Each row of a before or after table is a point. The points were changed in one or more steps. Then noise was added and the rows were shuffled. The steps act on how far a point lies along the listed directions, d1 being the first. What was done? A step turns or swaps two directions, mirrors them in a line or flattens them onto one, adds a multiple of one to another, or multiplies one. Angles are multiples of 10 degrees, from the lower direction toward the higher: turns from -170 to 170, lines from 10 to 170 but not 90. Use the fewest steps. Two steps may share a direction if one is a turn and the other turns, adds or multiplies; they go together, in the order done. Otherwise the lowest direction goes first.

Directions:
(1): [-27 -31]
(2): [ 31 -27]
Before (11 x 2)
[[-61 -33]
 [ 15  17]
 [-17  24]
 [ 36 -51]
 [ 29 -32]
 [-14   4]
 [-37 -16]
 [  6   1]
 [ 14 -12]
 [  1 -18]
 [-48 -46]]
After (11 x 2)
[[-35 -22]
 [  8 -27]
 [-27  58]
 [-19   7]
 [  3   6]
 [  1 -14]
 [  3  20]
 [-64 -14]
 [-62 -41]
 [ 19   3]
 [-17  38]]
Steps: mirror d1 and d2 in the line at 160 degrees

Directions:
(1): [  3 -15  15  35 -43 -11 -41  39]
(2): [ 41  10  10   1 -55   9  25 -36]
Before (10 x 8)
[[ 31  31   1 -29 -12   7  67 -68]
 [-44 -18  -6  33  34  -9 -50  66]
 [ 13   5 -12 -25   5  14  20 -30]
 [ -2  12   1 -16  31   4  54 -43]
 [ 27  20  -2  15 -25  18  22 -11]
 [-33 -15  -4   5  22 -22 -47  33]
 [ -8   7 -35 -51  62  13  42 -34]
 [  1  31  -6 -41  34   7  39 -39]
 [ 28  15   1 -25   6   7  67 -61]
 [ 14   1  -5  14   5   4   9  -7]]
After (10 x 8)
[[ 33  13   2 -22  -4   7  66 -59]
 [ 36  28  12 -14 -41   5  33 -44]
 [-11 -17  12  22 -24 -21 -53  31]
 [-17 -20   6  54 -25 -11 -56  66]
 [ 13  -1  -8  11  10   4   9  -9]
 [ -1  20 -14  -4  31  20  28  -9]
 [ 19   5  -9 -18 -11  13  17 -32]
 [ 21  34  -3 -36   3   3  70 -67]
 [ 57   3  -4  -6 -69  12  29 -37]
 [ 31  11  14   4 -27   5  47 -44]]
Steps: mirror d1 and d2 in the line at 140 degrees

Directions:
(1): [ 28 -42  11 -62 -48   3  -3  12 -26 -16  10 -18]
(2): [ 49  -5  70  14  21 -23 -19  10   6 -16 -20  26]
(3): [  6  27 -36  -2 -11 -31 -39  41  24 -44 -29 -26]
(4): [  2  38   2 -55  29  -7 -24  17 -16  59 -15   2]
(5): [  0  54   6 -17  -6   5 -15 -11 -11 -38  64  33]
(6): [-67 -10  26 -30 -16 -32  14   7  27 -10 -18  38]
Before (14 x 12)
[[ 36  30  28  29  16 -13 -44  -1  14 -26 -15 -15]
 [ 45  18 -29   8 -10  35  -6  -2 -17   8  50 -34]
 [ 18  17 -52   6 -20  36 -21   7  -3 -34  25 -28]
 [-52 -19  15  16   7  12  44 -14   9  54 -26  15]
 [ 14  70 -53   1  -3  20 -13  -8 -12 -20  51 -14]
 [-21 -26  20 -36   5  -1  27   7   0  76   2  15]
 [ 27  19 -41  34  15  -7   6  14  16 -25  -1 -23]
 [ -4  23 -31   5 -13  28 -14 -17   0  10  31 -27]
 [ 18  19   6  33   4  -6  -5   1  21 -54   6  14]
 [ 27  21  -9   9 -19  43  -6 -33 -11 -41  66 -23]
 [ 36  23  -1  26   4  14 -14  14  -8 -14  17  -6]
 [-38 -40   2 -61  -9   7  29   8   0  70 -19  -8]
 [-28 -77   6 -31 -14 -16  42  12   7  41 -35  12]
 [-52 -18  11 -59 -16 -17  18  -9  10  32 -18  21]]
After (14 x 12)
[[-56   2  -5 -71  -3 -29   0   8  11  52 -37  10]
 [ 29   1 -19  50  18   4  28  -6   8 -18  14 -10]
 [ 41  18 -34  34 -20  38   1 -11 -10 -23  64 -28]
 [ -6  29 -27  21 -11  29 -12 -23   4  -1  39 -20]
 [-44 -12   2  13  16 -12  20  15  26  51 -71  -4]
 [-46 -28 -25 -58   2  -6  14  31  14  83 -55 -32]
 [ 41   8  46  22   7   2 -26 -17  -1 -23   5  -5]
 [ 22  13  25  24   1   4   2 -10  11 -55  27  26]
 [-21 -11  -4 -41   4 -20   2  35  16  69 -29  -7]
 [ 12  82 -34  18   0  30  -1 -29 -18 -39  87  13]
 [ 21  38 -14  23 -27  45  -8 -39  -5 -76  93 -14]
 [ 39  14   7  33  -6  19  -7   3  -9 -26  35   1]
 [-31 -77 -18 -37  -8 -29  32  33  18  63 -75 -12]
 [ 10  15 -40  25 -17  52   0 -17  -8 -34  51 -13]]
Steps: turn d1 and d2 by -20 degrees; multiply d3 by 0; add 0.5 times d6 to d4; multiply d5 by 1.6

Directions:
(1): [ 28 -37 -31   8 -56  32 -26  14 -11  19  18  14   6  11  28  11 -43  31
  51 -39]
(2): [-19  -8 -18   9  -1   9 -28  26 -24   9  -8  14  11   3 -57 -34 -32 -56
 -45 -57]
(3): [-36  21  21  18 -24 -15 -66  15  37   2  -8 -29 -58 -44  13  14  -9 -27
  25   1]
(4): [ 78  22  35  50 -30   0   8   4  12 -34   4  -6   5 -28 -48 -33  12   7
  13  -3]
(5): [ -4  22  16  24  14 -22   3  84   9  46  25 -31  58  -4  11  21   8  18
  -9  -5]
Before (11 x 20)
[[  1  -7   0  -8  18  16  23 -27  -8 -14   6  12  -4  27   2   8   1  18
   -5  29]
 [-24  19   9   1 -18 -10 -47  46  23  26  -5 -13 -11 -36  14  32  -4 -10
   31 -17]
 [ 12   2   4  11 -20   2 -14  19  11  14  25   1   1  -6   2  -5  -4  16
   22  -9]
 [ -2  26  40  19 -22 -13 -27   9  11 -15  -4 -10 -35 -32 -16   6  14  -8
   11   5]
 [ 13 -10   6 -13  38  -5  62 -36 -10 -21   0   8  35  17 -15 -16  29  14
  -29  29]
 [ -4   5  -1  -4 -25  -5 -32  27  10  17  28 -37 -13 -12  37  33  -6  26
   40  -3]
 [ -4  17  21  10 -16 -13 -19   8   7  21   1 -23 -17 -11  23  20   3   5
   37  -8]
 [ -8  -2  -8 -32  47   2  39 -21 -28  -8 -20   5  31  28 -36 -10  12 -12
  -50  -1]
 [ 49  -3  13  26 -36  16 -24  -7  16 -20  -2  -6 -29 -20  24  -2 -14  26
   57 -10]
 [ -6 -25  -3 -11 -31   4 -28 -14  14   3  -2  17 -42  -9  30  14  -8   8
   25   5]
 [ -9  -4 -18   2 -21  11 -34  14   7  17  20   5   1  -7  21   7 -19  -4
   12 -20]]
After (11 x 20)
[[-22  19   1  14  -9  -8 -42  39  20  23  21 -14   3 -23  13   8  -8 -16
   -1 -14]
 [ 40 -46 -26 -34  33  23  95 -70 -41 -28   3  42  56  56 -13 -25  17  36
  -27  17]
 [-41  22  15  11 -46 -10 -96  47  43  22 -12 -23 -56 -63  21  37 -19 -29
   55 -25]
 [-35  16   5  -3 -24 -15 -61  41  22  27  23 -50 -31 -28  42  41 -10   8
   38  -4]
 [ 37 -33 -33 -40  30  31  67 -54 -56 -23 -17  39  48  56 -49 -30  -2   7
  -43 -18]
 [-18  28  45  23 -42 -14 -62   3  30 -17  -8 -20 -73 -50   6  18   6 -12
   38  11]
 [  3  41  47  30  11 -27 -21  40  42   4   1 -46 -15 -39  37  22  21  18
   29  25]
 [-27  21  24  11 -23 -17 -46  12  19  25  -4 -32 -40 -26  32  29  -4  -8
   46  -9]
 [  0 -10  -5 -15  36  14  43 -22 -21  -8   8  18  19  41  -3   6   5  20
  -24  27]
 [-46  15  26   0   7 -32 -37  38  34  25  -3 -17 -29 -30  23  25  16 -15
   -8  21]
 [  2  10  11  11 -15  -6 -17  26  18  18  24  -7  -2 -11   8   1   2  16
   21  -1]]
Steps: swap d1 and d5; turn d2 and d4 by 30 degrees; multiply d3 by 2

Directions:
(1): [ 19 -25  -3  44   1  16 -23   5  47  -3  36 -30  -2  50  31   9 -10  -2
 -52 -18 -15 -28 -46 -24  22 -28 -32 -19  23  16 -49   4  31  -5 -22  38
   0  50  -6  29 -17  91  22 -49 -12 -24 -15   1  10 -31  18  24 -20  -8
  13 -25 -45 -13 -34 -38  41  30 -26 -30]
(2): [ 13  34 -10  29   0 -14  -1 -41  25  38  22  27  16  -9  30  -1   5   2
  44 -14  -1  31 -38  30  -5   9   8 -39 -25  37  -4 -34 -10  19 -67 -14
 -11 -44   2 -12  38 -20  49 -46 -27 -51   5  25 -27 -42   3   0   8 -15
 -27  76 -57  30  57   0  19 -26 -31   5]
Before (12 x 64)
[[ -7   7 -13   2   6  -6   9   9   1   6  -5   0   1 -14 -10 -10  -1  -7
    9  10  -5   1   7   0  -7   2   8 -11   1  -4   1 -15  -3   5   2   5
    6  -8  -4  -7   9 -17   0  12  -5   1  -7   0   3  -6  -2  -1  -5   0
   -2   5   6  -3  17   0  -7   4  -4  -5]
 [-17  -5   4 -34   5   1  19  12 -28 -17 -33   4 -14 -18 -32  -4  -3  12
   12  23   6   2  38  -8  -7   8   8  23  -6 -23  26  11 -12 -17  38 -14
    6 -11   0  -7 -16 -42 -32  40  18  39   5 -10   8  16 -15  -5  12   5
   -1 -23  45   1   1  17 -31  -1  23  16]
 [  0 -19   8   3   5   6 -11   9  -2 -21   3  -6  -9  10  -4  -1   3  -2
  -29   0  -8 -19   0 -13   5  -6 -22   0  12 -10 -19  20  16  -6  10  24
    2  27  -2  16 -17  34 -12   1   8   8  -8  -9   3  -2   6   7   4   1
   11 -33   0 -16 -33  -9  13  17   1  -6]
 [  9  17  10 -21   3  -7  15 -12 -22   4 -18   9  14 -23 -18   2  -6   4
   16   8  11  10  22   6  -6  13  14  10  -9 -17  26  -4  -9  -1  -2 -11
   -1 -26   3  -8  -1 -38 -15  29   0  -2   8   2   8   0 -14  -9   5  -4
   -7  12  12   4  26  14  -5 -20  11   5]
 [ 10   3 -10   2   4   5   7   0  -7   1   0  12   0   1   1  -9  -3   3
    6  -8   6  -4  11  13   3   9  10  -1  -6   7   6 -14   2   7  -3  -1
  -10  -7  -8 -10  10 -10   1   0  -6  -5   7   4   0  -9  -8  -1  13   0
   -2   0   2  -2  11  -2   1  -8  -5   3]
 [ -7  -1   7 -28   7  -3  11   6 -19  -5 -20   7  -3 -16 -14 -15   8  -2
   -3  13   5   2  17   5 -17   5  10  19  -3 -17  30   7  -9  -1  20 -17
    4 -18   5  -9  -2 -33 -23  43   9  10  -4  -9  -2  33  -3  -6  21   9
    1  -9  33   2   2  10 -26  -7  11  16]
 [  9 -19   7  23  -6  10 -17  12  25 -12   8 -20  -1  38  13   5  -7   8
  -35  -4  -2 -23 -19 -18  14  -2 -18   6  16   7 -32  17  20  -8   1  29
   10  38  -4  14 -19  57   5 -21   5   4  -4   6   7  -9  11  19 -18  -1
    8 -25 -16 -12 -24 -30  19  16  -7 -19]
 [ -5 -12   1 -10   7   8   1  17  -3 -19  -3  -5   6  -8 -12  11  -1   3
   -1   5   1   0  11   4  -9   6   0  11  -4  -4  -1   6  -5 -10  26 -11
   -1   8   0   1 -12  -1  -9  22   7  25  13 -16   2  15   3   3  -1   8
   11 -11  17  -9  -9   5 -13  11   9   2]
 [ -2  -2   5   4   1  12  -2   1  -6   1  10  -5  -4  -2  -1  -2  -6 -12
   -4 -16   0  -5   4  -2   3   8   3  -6   7  -5   4  -4   5   1   3  17
    7   8  -1   1  -6   8  -8   0   7  -2  -4  -7  -1  -2  -6  -9  -6   8
   -4  -9  -1   0  -7   0   6 -10   7   1]
 [ 24 -33   8  18  -6  22 -14  11  24 -17  21 -33  -6  41  16   2   0  14
  -60  -1 -11 -32 -19 -35   8 -17 -20  -4  22   7 -33   9  38 -19   6  40
   -1  56  -1  20 -29  80   6 -19   2  -4 -13   2  15 -15   6  13 -13  -2
   21 -36  -9 -18 -46 -34  27  33 -17 -22]
 [ -5  14  -2 -11   7 -20  12 -27 -20   8  -8  29  -3 -40  -4  -7  13   6
   40  -3   4  23  17  22 -11  22  20   4 -24   2  27 -12 -27   5  -9 -25
   -3 -43   4 -14  24 -56   0  14  -4   5  11   3  -9  -5  -5 -24   2   1
  -18  34  14  24  39  20 -11 -24  -1  14]
 [  2   9  -9  16  -8  -4  -2 -18  13  18   9  15   2  -8   5   2   1  -2
   23  -8   3  18 -16  14  -4   6   0 -29  -6  13   2  -5   5   4 -14  -9
    7 -11  -3  -7  19 -16   9  -9 -14 -26   6  17 -18 -20  -8  -2  -3  -4
   -4  23 -24   9  18  -1   7 -14 -13  -9]]
After (12 x 64)
[[  4  10  -9  16  -8  -4  -1 -19  14  19   9  16   3  -9   5   2   1  -2
   24  -9   3  19 -17  15  -4   5   0 -30  -7  12   2  -4   4   4 -15 -10
    7 -13  -2  -8  18 -16   8 -10 -14 -26   5  17 -19 -20  -7  -3  -3  -5
   -5  24 -24   9  19  -1   7 -15 -14  -9]
 [ -5  11 -15   4   6  -7   9   4   4  11  -2   3   4 -14  -6 -11  -2  -6
   13   8  -5   5   3   3  -7   3   9 -16  -1   1   1 -19  -3   6  -5   4
    5 -13  -4  -9  12 -19   6   8  -9  -6  -7   3   0 -12  -1   0  -5  -3
   -5  13  -1   0  24  -1  -4   2  -9  -5]
 [ -5  -8   0  -7   7   7   1  13  -1 -15   0  -2   8  -9  -9  10  -1   3
    3   4   1   4   7   7 -11   7   0   7  -7   1  -2   0  -6  -9  18 -12
   -2   3   0  -1  -5  -3  -5  17   5  19  14 -13  -1  11   3   4   0   6
    8  -4  10  -6  -3   5 -10   8   7   2]
 [ 14  30   6 -10   4 -13  16 -29 -12  19 -10  20  21 -26  -6   1  -4   4
   34   2  11  23   5  18  -9  17  18  -6 -19  -3  25 -17 -14   6 -28 -17
   -6 -43   4 -14  14 -45   4  10 -11 -23  11  11  -2 -17 -13  -9   8 -10
  -18  42 -11  15  50  14   2 -31  -1   8]
 [ 11   6 -11   6   6   4   6  -3  -5   5   2  14   1   1   3 -10  -2   3
   10  -9   6  -2   9  15   2  10  11  -4  -9  10   6 -17   1   9  -8  -1
  -11  -9  -8 -10  13 -12   5  -3  -8  -8   7   5  -2 -12  -7   0  15   0
   -3   8  -4   0  14  -3   2 -11  -8   4]
 [-11  12  -1 -19   5  -7  20  -8 -14   3 -22  17  -5 -21 -17  -5  -1  13
   35  15   6  17  18   7 -11  13  12   4 -19  -6  25  -6 -16  -8   6 -22
    0 -34   2 -13   3 -52  -8  16   3  14   8   1  -5  -5 -12  -5  16  -3
  -13  15  16  16  30  17 -22 -14   8  18]
 [ -1  14   3 -16   6  -9  11 -10  -9  11 -10  20   4 -21  -1 -16   9  -2
   15   8   5  15   1  17 -19   9  14   3 -12  -3  28  -7 -12   7  -7 -22
   -1 -37   6 -13  13 -41  -3  23  -3 -12  -2   2 -13  15  -2  -7  24   4
  -11  23  10  15  26  10 -18 -17  -2  18]
 [  2  34  -8   4   8 -27  11 -50  -7  29   4  43   6 -45  13  -8  16   6
   63 -12   3  40  -3  39 -13  27  24 -17 -38  23  25 -29 -33  16 -47 -32
   -8 -67   5 -19  45 -69  26 -11 -18 -24  13  17 -23 -29  -4 -24   6  -7
  -34  77 -18  40  70  20  -1 -39 -18  16]
 [ -4 -29  11  -7   6  11  -9  20 -10 -33  -3 -14 -12  13 -13   0   1  -1
  -42   5  -9 -28  11 -22   6 -10 -26  11  20 -21 -18  30  19 -11  29  28
    6  39  -3  20 -27  40 -26  16  17  23 -10 -17  12   9   5   6   3   5
   19 -55  16 -26 -49  -9   7  25  10  -8]
 [  1 -40  13   7  -6  17 -17  36  10 -33  -2 -34  -9  43  -5   6 -10   7
  -60   3  -2 -40   1 -36  16  -8 -24  29  30 -12 -31  35  26 -19  38  37
   17  64  -5  21 -40  69 -22   5  20  34  -7  -9  22  15   9  18 -23   9
   23 -69  16 -28 -58 -28   9  31  10 -22]
 [ 14 -59  16  -3  -4  32 -13  41   4 -45   6 -53 -18  48  -7   3  -3  13
  -94   9 -11 -56  11 -58  12 -24 -25  25  41 -21 -30  35  47 -33  58  51
    7  89  -3  30 -56  95 -30  15  22  37 -15 -16  36  18   4  12 -18   9
   42 -95  34 -41 -89 -35  13  54   6 -26]
 [ -2  -4   5   3   1  13  -2   3  -7  -1   9  -6  -3  -1  -2  -3  -6 -13
   -6 -15  -1  -7   6  -4   2   8   1  -4   8  -7   3  -2   6   1   7  17
    7  10  -1   1  -7   9 -11   2   9   1  -6  -8   1  -1  -5 -10  -6   8
   -3 -13   1  -2 -10   1   6  -9   7   1]]
Steps: add -1 times d1 to d2
